Rows are points. To make a cloud, some directions were put in groups of two or more. Within a group, all points are equally far from the middle, so they leave a hole (a ring in 2 directions, a hollow ball in 3). The other directions are filled evenly. Then the cloud was stretched, turned, moved and blurred a little. How many holes are there, and how many directions does each take, smallest first?

Cloud (14 x 2):
[[ 25   1]
 [-10 -32]
 [-59  13]
 [ -1  44]
 [ 17 -17]
 [  6  39]
 [-50 -17]
 [-31  45]
 [-58   1]
 [ 25  12]
 [-58  14]
 [-58   2]
 [-42  41]
 [ -6 -32]]
Holes: 1 (2)

Cloud (14 x 2):
[[ -9 -39]
 [ 38 -14]
 [  8 -37]
 [-47  34]
 [ 44   4]
 [ 24  45]
 [-49  31]
 [-51  29]
 [ 30 -25]
 [ -8 -39]
 [ 22  46]
 [-15 -38]
 [-40 -27]
 [-15 -38]]
Holes: 1 (2)

Cloud (22 x 3):
[[ 10  19  56]
 [ 43  42  25]
 [ 24  52 -34]
 [ 40  54   9]
 [-41 -11  22]
 [ 23  -6 -49]
 [ 22  17 -53]
 [ 54  -3   6]
 [  8  69   7]
 [ 45  32  31]
 [ -3 -27 -38]
 [-22 -23  32]
 [ 32  11  47]
 [-22 -29  22]
 [-34  56   1]
 [ 49 -15  -4]
 [ 41  53   6]
 [-29   6 -45]
 [ 11 -11  48]
 [-29  -2 -44]
 [ 16  -5 -52]
 [  5  -9 -52]]
Holes: 1 (3)

Cloud (20 x 3):
[[-23  49 -41]
 [-11 -51   0]
 [ 41 -53  10]
 [  4  -1   1]
 [ 21  -5  24]
 [-28 -17  33]
 [-48 -38  41]
 [-11 -15  51]
 [ 44  33  48]
 [-34  44 -31]
 [ 27  45  56]
 [-31  30  66]
 [  2  26  43]
 [ 29  10 -56]
 [-11   3 -39]
 [-34 -13  -7]
 [-19 -33 -18]
 [ 23   5  43]
 [ -7 -40  47]
 [ -3  44 -34]]
Holes: 0

Cloud (30 x 4):
[[ 23  52  -2 -43]
 [-17  41 -19  23]
 [ 42  36   4 -49]
 [ 17  54  15 -50]
 [  3  21  12 -82]
 [ 37 -33 -20 -12]
 [  6  -5  30 -81]
 [ 22  41  55 -32]
 [ 54  -4 -13 -28]
 [ 34   1 -19 -58]
 [ 47  26  45 -11]
 [ 14  51 -17 -31]
 [-12   2 -16  44]
 [  1 -62  15 -20]
 [  3  25 -29  25]
 [ -7  42 -27  11]
 [-30  57 -11 -14]
 [ 43  -9  38  17]
 [ -3  28   3  43]
 [  9 -22 -38   4]
 [ 31  50  30  -7]
 [-10   9  61  26]
 [-14   2 -46   6]
 [-61 -11  -2  22]
 [ -7  39 -21 -56]
 [-40 -45   5 -44]
 [ 40 -11   5 -67]
 [-10  49  56  -9]
 [ 27  27  29  31]
 [ 22  -4  60  17]]
Holes: 1 (4)

Cloud (29 x 4):
[[-48  -4  -9 -24]
 [  5  54   5 -59]
 [-33 -16 -44 -22]
 [ 14  49  16  21]
 [-10 -41  34 -20]
 [ 35 -11 -36 -37]
 [ 18  53 -13  27]
 [-30 -17 -37  -3]
 [-55 -13  23 -37]
 [-28  -1 -27  50]
 [-49 -24  40 -20]
 [ 40  -9  -9 -17]
 [-39  28 -43 -14]
 [-43  39  35 -28]
 [ 51   9  10  22]
 [-35  30  14  17]
 [ 18  59 -40 -14]
 [-45  -5 -35 -37]
 [ 29 -19 -43 -32]
 [-36   1 -65 -17]
 [ 22  57 -41 -27]
 [ 29  -9  73 -15]
 [-26 -24 -40 -36]
 [ 31  34  17 -21]
 [ -1 -31  -4 -55]
 [-34  26  37  38]
 [ -1 -28  24 -81]
 [-29 -25 -29 -31]
 [ 15  57 -30 -33]]
Holes: 1 (2)

Cloud (27 x 4):
[[ 32 -23 -20  54]
 [ 13  28 -22  58]
 [-50   7 -38   4]
 [-38 -32  34  45]
 [  7 -56 -21  37]
 [ 15  19 -48 -15]
 [-53 -38 -25  -2]
 [-38  26 -10  53]
 [-56  -9  -6  45]
 [-26  25 -49   3]
 [ 30 -30  43  21]
 [-29 -28  57  13]
 [ 34 -26 -29 -27]
 [-41  19 -36  33]
 [-50  11 -25  40]
 [-51   7 -36  -5]
 [ 30 -33  30 -27]
 [ 37 -13   1  56]
 [  6  40  -2 -32]
 [-57 -30 -24  16]
 [ -1 -61 -32  -1]
 [ 42   1  22  42]
 [-39 -21  39 -35]
 [-26  25 -49  10]
 [ 28  27   5  55]
 [ 38 -17  20  48]
 [ 42  -9  26  41]]
Holes: 2 (2, 2)

Cloud (53 x 6):
[[ 38 -20 -35 -15  40  -7]
 [ 38 -20  58 -19  31 -17]
 [ 37   3  -6  46  43   2]
 [-61  -1 -30  29  47  36]
 [ 36  -5 -49  30  -8  -1]
 [-44 -10  33  40 -12 -51]
 [-46  53  -2 -18   7  31]
 [ 40 -27   7  -4 -41 -50]
 [ 22  17 -51  14  33 -37]
 [-49 -16 -23 -14  56 -27]
 [-48  32  44  35 -16   2]
 [ 25  20  -3  43 -11 -63]
 [ 20 -17  49  36   8  56]
 [-51  -6   6 -30 -30 -27]
 [ 17 -51   0  -3  55  -5]
 [-64  -9 -57  14 -24  38]
 [-42 -45 -47  50   5  30]
 [ 23 -34 -10 -41  43  -4]
 [  1 -39  -3 -56 -23 -37]
 [-52   3 -57  38  -6 -12]
 [-48  -4  -8 -23  60 -34]
 [  9  43 -13  17 -42 -18]
 [-20  29 -59  36  23  -2]
 [-35 -30 -21 -39 -20  -5]
 [-41 -25  47   1  46 -30]
 [ 42 -20 -15 -27  55 -22]
 [  8 -38 -15 -55 -17 -30]
 [ 31 -37   0  50  25  17]
 [-15  30  23  66  24 -14]
 [ 31  11 -46   6  40 -24]
 [ 30  16   7   3 -55  25]
 [ 38  15  57  16  -2   3]
 [  6  30 -31 -20  55 -37]
 [-60 -23 -48  54  20  36]
 [ 42 -15  34  40  25   0]
 [ 44 -12 -18  47   3 -28]
 [  9  57  38  14 -29  39]
 [-10  34  10  72  33  15]
 [-40 -32 -14   7 -36 -60]
 [ 43  -8 -15  48  -5 -27]
 [ 31 -17  31 -44  36   2]
 [ 29  28  38   3  50  -6]
 [-56 -13 -21  73 -20   7]
 [-12  48  33  67 -13  22]
 [ 11  41 -19 -36  32 -12]
 [-52 -30 -26  26  41  49]
 [ -4 -59  10  49  15 -12]
 [-28 -24  52   1 -23  29]
 [-47  24  26 -27 -14 -39]
 [-54 -17 -38 -13 -27   5]
 [-59 -18 -34  -3  26  53]
 [-49  -3 -14   9 -38 -49]
 [ 25 -21 -30   4 -46  10]]
Holes: 2 (2, 3)

Cloud (46 x 6):
[[  3  17  13 -29 -27 -15]
 [-16  32 -27 -42 -38 -34]
 [ -4  31   0  51  14  21]
 [-29 -30  23  22 -35 -14]
 [-30 -52  17 -27 -27 -31]
 [-46  -2 -13  32  11 -27]
 [-25  45  60   5  -2 -10]
 [ 14  25  79  29  49 -29]
 [-19  -1  70  11 -15 -19]
 [ 11  53  48  37 -51 -26]
 [ 16  75  67   0  -6  -6]
 [ 66 -37  31   0 -42  -4]
 [ 66 -50  13   9  21  50]
 [-47  28 -12  17   0 -20]
 [ -6 -11  24 -53  -9  36]
 [ 62   9  40 -23 -28  31]
 [ 14  -9  27  46  20  52]
 [  5  -6  13 -21  -7  52]
 [ 25  14 -40 -18 -15  50]
 [-38  56  47 -37 -26 -43]
 [ 14 -10 -66  -8 -88  -3]
 [  7   2  65  34 -43  17]
 [ 10   8  33 -24  -2   2]
 [ 25 -36  45   8 -14  37]
 [ 56  24 -38   1 -26  52]
 [ 15 -23 -20  77 -14 -37]
 [-11 -54 -32  17 -16   4]
 [ 22   8  53  53 -46 -49]
 [  1 -19 -27  27  27   7]
 [  1 -26   4  47 -47 -28]
 [-41  42  13  33 -15 -31]
 [-38  13  69  25 -31  45]
 [-12  37  29  11 -57 -38]
 [ -2 -22 -39  -5 -34  32]
 [ 27  15  34  55  22  -9]
 [ 41 -17  27  -3   3 -37]
 [-25 -30  33 -51 -31   4]
 [ 41 -15  62 -24  36  11]
 [ 16  63  39  25 -33 -59]
 [ 51 -13  74  17  22  -4]
 [-42  46   5  20 -11  20]
 [  4  -7  -2 -38 -13 -38]
 [ 21 -24  10  37 -49 -31]
 [ 15   6  22 -38   2 -15]
 [-47  -4  31  12 -73   0]
 [-21 -31  53  38  -1  19]]
Holes: 0

Cloud (81 x 8):
[[ 57 -29 -13  17 -30 -21  34  16]
 [  1  37  35 -16 -46  19 -37 -28]
 [ 13 -46 -59  14  12 -34 -37  29]
 [ 64 -10 -11 -21 -40 -17  34 -54]
 [ 41  30  38  20  17  53 -26  18]
 [-21 -11 -61 -11  31   9   2  -5]
 [-53  28  15 -23   7  27  -2 -33]
 [ 73  11 -11  37  60  10 -45   2]
 [-18   6 -16 -40 -52  -6 -35   1]
 [ 60 -22 -13 -25 -43   1  34 -20]
 [ 43  34  27  28   3  57   0  -6]
 [ 31 -14  61 -11 -23  46 -25 -20]
 [ -8 -54  29   0  -5 -35 -49   8]
 [ 72  -3 -26 -20  37 -37  -1   7]
 [ 57  16   4 -41 -32  21 -71 -29]
 [-21 -31 -30 -34  28  45 -50 -28]
 [  8   6 -49  31 -29  43 -67  31]
 [ 28 -45  31 -35 -15  58 -68 -26]
 [ 42  11  51 -12  29  46 -59  46]
 [-12   1 -59   2 -19 -44  13 -33]
 [-21 -11 -13 -21 -26 -34 -58 -28]
 [  2  41  43  -8 -50 -12   7  16]
 [ 15  40  39  -2  45  16 -49 -29]
 [-33   8  18  37 -45 -19 -26 -18]
 [ 32  13  57   2  25  54 -25 -16]
 [-13   2   5  -7 -17 -29 -90 -22]
 [-31  -1   1 -34 -37  30 -54   4]
 [ 13  26 -24  53 -40   4 -46 -18]
 [ 41 -32 -32   4  48  34  -3  -5]
 [-10 -20 -20  56 -46  19 -26 -21]
 [ 77  19  -6  27 -22  16 -46  43]
 [ -3   5 -38  34  -7  54 -64  58]
 [ 41 -41  28  44 -24  16 -46  10]
 [ 60  12  -3 -25  -1 -23 -54 -77]
 [ 24  32  44 -30 -31  17 -30  18]
 [ 43  34  17  48 -13 -29 -15 -16]
 [  3  -8 -57  -6 -46   3 -43  -8]
 [ 26  38  31  22 -37  -1 -32  38]
 [-16 -26  -5  40 -40  20 -17  47]
 [  8  56   8  22  27  18  21  40]
 [ 70 -45 -23  -5  -6 -10 -43 -47]
 [ 44 -58 -42   5   7 -25 -39   5]
 [ -5 -53  31  12 -27  -7 -67  37]
 [-25  43  22  34  15 -24  -3 -53]
 [ 55 -26   6  41 -29  -3  10 -13]
 [ 17 -59   7 -38 -33  11 -58   8]
 [  8  -1 -45 -10 -21 -17 -79 -54]
 [ 30 -65 -24 -22 -21  -8 -68 -15]
 [ -8  43  35 -27 -37  16  -7  14]
 [ 32   5  64 -12 -44  17   4 -44]
 [  8  30  20 -37 -16 -73   3  26]
 [-18  40  16  40  27 -12 -28 -37]
 [ 69   4   2 -47 -29  10 -57   1]
 [-28  20 -10  44  -1  64 -33  -8]
 [-49 -11   9 -35  -1  31 -23  32]
 [ 69  -2  -4  35  53 -17 -25  35]
 [ 15 -25  -4  37  42  15  34  -3]
 [-12  20   1 -28 -16 -58 -28  -3]
 [ -3  36 -45 -47  -9  20  15  36]
 [ 36 -36 -19 -23  39  -2   5 -58]
 [-17   4  16  24 -28 -22 -82  20]
 [ 33  21  29 -40 -33 -44 -20  16]
 [ 20 -45 -23 -46   7  47 -19  21]
 [ 34  14  47 -49 -40 -16  13  35]
 [ 50 -16 -24 -12  40  37  18 -26]
 [ 36 -40  32 -24  15 -32 -40 -30]
 [-33 -19  21  14 -38  27 -58  29]
 [ 17 -28  15  31  51  21  -3  45]
 [  6  24 -10  53 -39  35 -67 -10]
 [ 10  34 -28  51  11 -32 -17  -9]
 [ 78   3 -17  33  34 -22 -28  -2]
 [-18 -13 -27 -44 -14  42 -74  27]
 [ 30  -1  64  -7 -44 -12  16 -53]
 [ 19  29 -50  12 -35  45 -39 -15]
 [ 54   5  42 -15 -16 -17 -79 -16]
 [ 18 -56 -42  -1  12  -9 -65 -61]
 [ 24 -23  -5  26   5  59  28   0]
 [ 12  46 -50  -1  35  -4  23  42]
 [ 69  18 -29  -6 -17 -40   6 -11]
 [-23 -44  33 -10  10 -46  14  -9]
 [ -7  -6 -62  -6 -13 -55   1  17]]
Holes: 3 (2, 2, 2)

Cloud (79 x 8):
[[-31 -30  47  -5   5 -32   5 -41]
 [ 48 -50   9  55  -9  -6   8 -10]
 [ 45 -59  17 -27 -53   8  23 -20]
 [ 29 -37   5  39 -46   3 -15 -71]
 [-49  31  47 -23  26 -38  19 -33]
 [-52 -15  -5 -20  17 -10  13 -57]
 [ 27 -49 -18  37  23  -2  55 -44]
 [ 28   5 -32   5  25   4  38 -70]
 [-70 -65  58  -8  38  13 -17  -7]
 [ 49 -44 -18  56 -45  -9  13 -21]
 [ 25 -59  25  59  40  11 -21 -32]
 [ 29  28 -33  19  11 -31  48  15]
 [ 12 -55  -6   0 -16 -13 -46   7]
 [-51 -41 -25 -27  -1  -3  -7 -25]
 [-16  13  11 -21 -49 -23   4  25]
 [ 26  -7   2  65   2  76 -23 -17]
 [-56 -33 -28   2   3  -4 -49 -36]
 [ 24 -38 -15  36 -32 -39 -46   3]
 [-47  44  45 -11 -33 -21  -3 -49]
 [-34 -29 -24 -20  69 -41  19 -34]
 [-37  12  -8  40   9 -22  27  15]
 [-34  10  -1  10   5   7 -15  18]
 [ 42   0  20  34  55  72  13   7]
 [-77  30  51  26  61  16  26  -3]
 [ 25 -57 -46  23 -46  29  30   0]
 [ 35 -21 -14  11  48 -34 -17 -66]
 [ -4 -22 -49  -1 -28  48  20  30]
 [-38 -13 -26  -6  33  83 -11  42]
 [ 15 -17  26 -32 -64 -26  20 -46]
 [  6  38  -8 -18  42  36 -36 -38]
 [-17  14 -38 -67 -63  29  20 -23]
 [ 28 -36   0  72  36   0 -29  -9]
 [-36   5  11  33  18  66  -6  -2]
 [-33  27  13 -60  19  30  66  -3]
 [-60 -40  17   4  19  92  -2  22]
 [-39 -23   0 -27 -18 -52  11 -22]
 [ 16  36   9   6   5  -6   9  -4]
 [ -2  -8  68  23  55 -15   2  -5]
 [ 27 -48  51 -15 -29   9 -46 -57]
 [-48 -39  42 -50  -8  64 -12 -14]
 [ 31  24 -27   1 -23  11 -15   8]
 [-27   1  39 -47  32 -13  36 -40]
 [-31  28  62   1 -45  71 -46 -40]
 [ 52  43 -38  41 -30 -29   6  37]
 [-59   3   8 -26  36  40  41 -30]
 [ -7  -6 -24   5  42  18  43  22]
 [-15  17 -24 -49  12  45  71  23]
 [-53 -20  26  35 -16  -7  -8   1]
 [ -9  37  35 -42  33   1  48 -58]
 [-30 -48 -33 -27 -28  44 -59 -85]
 [ 16 -40  18   1  26  32  50 -40]
 [ 52 -20  42  -6 -46 -45  -8  31]
 [  8  32 -12  -1  11  36  59 -20]
 [ -4  43 -60 -37 -21  32  34 -23]
 [ -2  -5  33 -43 -25 -48  -5 -29]
 [-21  55 -17 -16  77 -30  37 -38]
 [-27  -1  19  48   0   5   3 -37]
 [-24  30 -27 -10  60   9  12 -12]
 [ 28 -46  15  11 -39 -14 -35 -59]
 [ -7  19   1 -59 -24  -3   1  13]
 [ 19 -18  43  10 -41 -12  15 -59]
 [ 27  18  48   6  50 -22  71  64]
 [ 37 -21 -18  41  13  30 -27  16]
 [-29 -65  51 -26   8  29   8  26]
 [ 40 -15   4  20  38  48   4  37]
 [  0  26  16  35  -3 -49 -20 -45]
 [  9 -16  85  64  10  14 -21   0]
 [ -7  -5  54 -11  37 -22  28  20]
 [-14 -11  36  26 -21  59  12  -6]
 [-48  49 -32  -7 -40 -23 -14 -22]
 [-11  29  31 -14  34 -11 -19  12]
 [-10  33  26  12 -21  65 -25 -26]
 [-39 -20 -18   7  -7  18  22  -8]
 [ 22  20  66   7 -19  45   6 -51]
 [ -6 -10  36 -35   5  34 -30 -13]
 [ 40 -23  -2 -26 -41 -37   4  -2]
 [-36   1  22  -3  31 -10  70 -44]
 [-17  -3 -26  35   5  29  35 -20]
 [ 15  -2  18  19  31  62 -20 -27]]
Holes: 0
